Each row of a before or after table is a point. The points were changed in one or more steps. Then noise was added and the rows were shuffled. The steps act on columns, c1 being the first. What was done? A step turns or swaps two columns, mirrors them in a line or flattens them onto one, adds a multiple of one to another, or multiplies or shifts one. Angles are multiples of 10 degrees, from the lower column toward the higher: turns from -170 to 170, lines from 10 to 170 but not 90. Use the fewest steps. Two steps may share a column if one is a turn and the other turns, adds or multiplies; they go together, in the order done. Otherwise the lowest column goes first.
(in the rows, 128 means zero)

Before (10 x 3):
[[145  73 176]
 [124 128 120]
 [106  65 124]
 [158  26 112]
 [102 124 142]
 [135  81 195]
 [139 162 102]
 [129 174  83]
 [ 71  84 134]
 [ 96 128  89]]
After, 10 rows:
[[ 66 118 135]
 [128 128 195]
 [ 98 122  90]
 [137 129  84]
 [124 127 119]
 [145 131 102]
 [134 129 176]
 [102 123 142]
 [138 129 111]
 [ 96 120 125]]
Steps: flatten c1 and c2 onto the line at 10 degrees

Before, 14 rows:
[[137 121 132 146 197 114]
 [149 124 126 112 104 164]
 [135 108 127 163 134  84]
 [ 78  77 113 162 135 191]
 [125 181 160 106 125 130]
 [133 129  95  92  61 152]
 [ 96 116 142 121 163  78]
 [118 106 149 113 145 149]
 [128  72 124 132 157 118]
 [108  73 122 110 126 111]
 [100  72 147 118 120 120]
 [151 142 152 133 140 126]
 [ 97 156  97  76 125 140]
 [127 108 185  21 134 106]]
After, 14 rows:
[[132 163 139  99  99  95]
 [114 143 124 142 151 151]
 [ 62 116 116 140 125 137]
 [122 108  88 151 138 128]
 [117 103 104   8 125 180]
 [133 180 130 146 128 161]
 [101  70 120  91 122 121]
 [124  77 188 129  80 109]
 [115 105 150  98 117 149]
 [192 129 149  95 142  93]
 [142  72 121  77 102 146]
 [101 112  74 103  92 142]
 [136  77 109  75 107 122]
 [148 121 167 107 154 125]]
Steps: turn c1 and c5 by 100 degrees; add 0.7 times c2 to c4; swap c3 and c6

Before, 9 rows:
[[159 197 155 165 189 100 189 146  95]
 [129 160 164 141 104 111 104 184 158]
 [135 131 115 163 160  82 168 101 117]
 [ 61 136 187 157 103 123 140  97 126]
 [ 70 156 141  87 140 142  80 186 157]
 [167 143 154 132 159 172 136 123 133]
 [ 93 144 183 152 151 112  90 133  90]
 [153 125 103 101 105  85 123 160  71]
 [124 118 128 154 112 176 136 189 165]]
After, 9 rows:
[[158 100 192 166 192 198 147 124  95]
 [ 71 142  98  86 160 156  85 162 157]
 [130 110 131 143 124 161  85 170 157]
 [168 172 150 133 155 143 113 117 134]
 [135  81 149 162 149 131 163 103 117]
 [ 93 113 135 151 151 143  62 127  89]
 [123 175 135 154 135 117 133 173 165]
 [155  84 108 102 119 124 144 155  71]
 [ 60 122 177 159  93 136  89 113 126]]
Steps: swap c2 and c6; turn c3 and c7 by -50 degrees; turn c5 and c8 by -20 degrees; multiply c8 by 0.7

Before, 11 rows:
[[140  97 102  57 104 148 130  93 169 123 171 111]
 [123 160 107  82 107 158 106 116 177 187  75  67]
 [131 116 100 106 162 138  91 100 135 158 119 170]
 [133 101 106 103  82 183 138  98 143 111 172 161]
 [131 160 161  56 118  85 107 180 146 117  99 107]
 [118 156 144  63 164 175 123 154 134 164 113 175]
 [107 133 127 120 185 150 114 120  77 172 137 134]
 [143 194 114  99 113 127 159  51  77  85 107 142]
 [156 120 121 138 173 131 123 129 145 149 186 114]
 [103 110 149 105 178 150 112 122 144 126 150 161]
 [ 93 156 145  58 127 120 126 113 162 151 153 218]]
After (11 x 12):
[[ 89  88 128 119 156 151 118 115  87 170  76 136]
 [124 149 116  99 104 125  52 159  72  85 135 141]
 [138  63 104 101 155 184  97 139 140 111 187 161]
 [162  81 122 138 197 131 132 124 135 149 106 115]
 [151  56 103  57 159 150  92 129 161 120 162 110]
 [111  70 149 105 165 152 124 114 152 126  88 160]
 [119 118 144  64 126 174 152 123 139 163  87 175]
 [102 114 145  54 154 120 113 127 174 151 140 219]
 [137 119 165  57  96  84 181 107 143 116 127 105]
 [131  74 100 105 131 139 101  90 132 159  91 172]
 [140 120 109  81  68 157 118 107 175 186 128  67]]
Steps: turn c1 and c9 by -20 degrees; shift c2 by -40; turn c5 and c11 by -70 degrees; swap c7 and c8

Before:
[[139 107 117 177 150 193  82 151 122 182 170 100 110  83 112  88 135 112]
 [106 119 113 126 123 199 170 133 112 135 155 109  95 103 108 173 138 101]
 [127 118 121  82 125 120  89 134 139  81 192 116 198 102 103 108 140 127]
 [100 157 131 122  57 134  68 108 161 139 162 185 145 163 102 199 118 137]
 [124 116 111 135 112 144 105 145 103 109 172 117 137 102  97  86  94 132]
 [132  83 138 147 131 154 119 110 186 125 189  47  86 102 125 184  96 134]
 [ 96 132 142 130 127 179 107  90 122 117 165 111 161 178 138 121  90 100]
 [ 89 129  94  99 130  62 111  70 150 146 208 163 111 140  98 137 146 123]
 [121 113  97 108  86 109 148 110 184 176  85 173 102 178 106 159 110 112]
 [133 118  98 173 102 195 135 131 103 164 137 116 170 138 112 155 130 148]
 [ 95 134 132 138  69 162 111 223 128 115 131  95 133 142 153 135 116 117]]
After (11 x 18):
[[ 97 132 127 142  71 164  97 221 127 117 127  98 129 141 150 137 119  98]
 [126 118 109 135 114 148  98 141 108 110 174 116 134 103  98  88  95 140]
 [ 87 132  88 102 131  65 113  67 149 145 205 165 109 142  99 139 141 113]
 [140 108 119 178 158 194  88 150 122 184 170 102 112  82 113  87 133  82]
 [ 94 132 142 129 129 181 109  91 122 114 165 115 161 178 141 122  91  43]
 [105 120 113 129 118 202 168 131 111 138 160 110  97 100 102 168 140  46]
 [131  84 137 145 130 153 122 108 182 126 189  49  83 103 118 183  97 148]
 [ 97 153 131 125  69 133  59 110 162 142 160 185 146 161 102 199 121 153]
 [124 116 120  81 127 120  90 134 138  80 190 115 197  95 104 105 142 123]
 [130 118  94 173 102 193 129 129 106 162 133 115 166 140 114 152 134 190]
 [123 113 103 109  82 106 138 110 183 177  89 173 103 178 106 161 111  77]]
Steps: turn c5 and c7 by 10 degrees; multiply c18 by 3

Before (13 x 24):
[[136  93 102 109  93 167 176 183 133 142 125 138 102 169 137 172 161 131
   98  87 138 165 172 191]
 [190 185 114  89 130 179 191 147 132 142 109  63 129 131 117 136  89  67
  132 125 160 118 136 134]
 [173 123 114 142 171 167 112 100 134 135 171  99 116 143 135 160 121 138
  168 109 115 104 131 121]
 [128 141 190  91 125 159 102 136 103  92  83  92 153 110  83 107 161 115
  164  89 124 180 101 117]
 [176 137  97 155 155 120 199 121 125 153 112 142  75 148 147 106 129  74
  140 107 121 146 114 201]
 [142 192  88 139  66 106 107 195 115 163 145 140 135 131 139 171 154 141
  140 110  69  97 103 142]
 [156  95  91  85 151 150 116 140 135  85 147  89 151 103 149 120  75 137
   99 125 119 168 151 128]
 [134 160 168 153 158 101  98 114 101 119  82  99 134 116 176 154 160 172
  144  59 113  97 182 193]
 [ 96 127 128 165 143 106 180 126 141 104 101  86 122  79 115 111 139 104
   73 104 148 102 180 194]
 [154 145  94  95  99 165 127 116 185 154  74 107  81 165 151 189  72 171
  131  70  99 101 132  99]
 [164 148 106  93  97 112 148 113 117 144 175 147 166 149 109 118  94  90
   74 142  75 121 145 194]
 [175 108 133  80 151 132 151 107 158 154 141 139 109 102 116 121 167  69
   67  87 114 113 195 114]
 [165 160 136  98 114 183 187 189 164  73 142  90 160 120  88 105  67 114
  117 158 107 138 164 120]]
After (13 x 24):
[[173 122 113 139 172 163 111 116 133 131 171 102  99 147 132 156 118 141
  167 110 123 101 129 122]
 [133 143 194  89 124 158 105 155 100  92  88  93 138 105  80 114 124 106
  161  88 160 180 102 117]
 [176 109 134  85 152 130 150 109 165 167 139 141 109 105 115 120 116  73
   68  86 165 116 198 113]
 [179 136 102 160 155 121 195  70 127 165 112 142 124 150 144 104 124  74
  143 101 125 147 119 206]
 [ 94 122 127 164 141 105 183 122 145 109  98  90 128  79 119 110 147 105
   72 107 138 101 185 197]
 [136  99  97 109  91 167 181 104 130 136 121 136 178 173 135 176 139 131
   95  90 161 171 178 196]
 [161 148 107  92 101 106 146 168 113 151 171 146 111 150 110 120  77  95
   71 142  91 117 146 194]
 [161 102  94  82 145 156 118 151 134  90 152  90 138 104 151 126 122 130
   97 126  71 170 148 131]
 [131 160 174 155 161 100  99 135 102 114  79  96 109 113 173 154 114 179
  142  59 161  94 182 188]
 [192 185 117  91 133 180 188 127 133 151 110  65 152 135 118 130 158  71
  135 122  90 118 136 137]
 [151 144  98  92  96 166 125  82 182 148  74 103 114 171 149 189 101 179
  130  66  72  97 130  94]
 [140 190  87 140  68 109 107 135 113 159 144 140 191 136 138 177  70 148
  139 111 155  99 107 139]
 [166 161 139  99 117 186 186 162 165  76 144  94 195 118  84 109 109 105
  116 158  70 135 160 116]]
Steps: swap c8 and c13; turn c10 and c18 by 10 degrees; swap c17 and c21

Before, 9 rows:
[[146 162 135 118 135 123 127 119  66 117 129 122 125 141 107 120 129  69
  143  99 127 122 128 152  89 149 182  69 157  64 150 136 141 117 170 160
  180 116 142  59 108 139 146 204 173  73 176  73]
 [116  96  56 139  79  89 112 153 163 143  83 139 131 133  83 146 114 123
  135 147 160 121 153 110 143 208 142 124 151  51  83 151  76  81 132 116
  159 148 167  81 103 136 137 124 124 143  88 113]
 [146 145 110 166 166 166 173 110  88 140  71 123 118 161 181 124 144  84
  110 122 181 106 185 185 175 136  83 134  86 128 149 100 143  52 123 158
  131 125 121  89 107 141 160 106  76 203 114 133]
 [139 136 140 164 155 177 115 133 130 143 143 177 104 123 156 137 107 155
  144 120 150 170 137 113 119  99 128  83 120  93 178 165 122  83 134 164
   94 162 176 178 131 169 144 134 148 141 125 128]
 [202 141 189  91 125 118 169 154 154 122 123 171 102 117  95 106 139 156
  117 111 129 141  93 112 215 159 131 135 143 164 180 134  83  83 125  98
  119  84 173 158 119 126 164  91 141  96  94 134]
 [102 189 145 137 150 184 118  82 101 109 143 146 122 145 122 150  75 181
  126 119 156  74  99 173  89 148 136 172  84  66 212 103 117 101 186  72
  141 122 142 145 152 174 204 104 109 127 141 111]
 [113 111 127 102 164 115 176  92 153 163 130 173 125 178 205 105 161 106
  166 145 114 123 144 141 115  64  72 132  87 139 151  99 146 126 114 118
  110 129  95 112 123  97 104  67  82 155 172 137]
 [ 79  98 103 144 149 146  99 125 125 163 127  99 127 148  90 127 191 146
  160 119 132 106  98 131 136 144  69 121 100 196 100 105 142 102 179 217
  115 135 146  54 107 125 154 166 107 136 106  77]
 [112 152  84 107 167 112 154  56 168 118 157 158 154 185 108 146 171 117
   97  84 159 124 137 148 144 122 101 121 165 118 164 121  51 101 119  80
   90 136 135  88  88 137 113 179 131  72 132 106]]
After, 9 rows:
[[107 192 143 111 151 186 121  79  98 107 140 145 119 143 123 149  69 180
  125 120 157  67  98 172  89 150 137 173  84  65 212 104 122 104 189  70
  143 130 143 147 154 175 206  99 112 124 144 117]
 [104 137 145 155 153 179 117 135 129 144 142 174 107 127 158 137 108 156
  141 125 150 168 136 114 116 102 127  86 123  92 179 163 123  82 136 163
   93 131 174 176 130 163 143 139 147 138 129 129]
 [138 149  87 106 168 110 155  56 168 119 156 159 151 182 111 145 173 113
   94  84 162 125 141 146 144 117 100 122 166 120 166 117  49 102 118  79
   88 131 135  86  88 136 112 180 130  71 130 104]
 [144 159 135 139 135 121 130 123  67 115 130 121 123 143 108 120 129  68
  145  97 128 125 130 153  87 153 183  71 156  64 151 138 142 120 168 165
  181 127 138  60 109 141 149 201 168  76 177  74]
 [ 95  99 100  94 150 146  99 125 126 163 125  99 129 147  87 123 191 145
  160 119 129 108  99 130 138 148  70 122  99 199  98 108 143 102 181 218
  113 129 143  54 106 124 156 165 102 136 102  82]
 [114  96  57 122  78  88 113 154 163 142  82 142 128 139  78 146 115 122
  136 149 163 121 149 106 145 208 145 128 156  49  82 149  77  80 136 119
  159 133 164  80 105 136 139 123 124 143  93 113]
 [137 117 122 104 160 111 175  97 152 162 131 173 128 177 205 105 160 106
  166 144 114 125 142 141 115  62  75 132  91 134 152 100 148 126 115 119
  108 127  92 110 125  96 106  67  83 157 173 134]
 [196 139 188 171 122 114 168 153 153 123 122 173 103 118  93  98 138 157
  116 114 128 145  93 114 214 159 133 137 144 164 182 137  85  80 127  95
  115 125 172 155 124 126 161  95 140  96  96 130]
 [111 145 116 164 168 168 174 107  88 142  72 127 121 160 179 122 141  85
  110 118 181 104 183 183 175 139  84 134  83 124 149 100 145  53 121 160
  129 127 118  86 107 139 162 108  74 204 110 131]]
Steps: turn c1 and c4 by 60 degrees; flatten c16 and c38 onto the line at 10 degrees
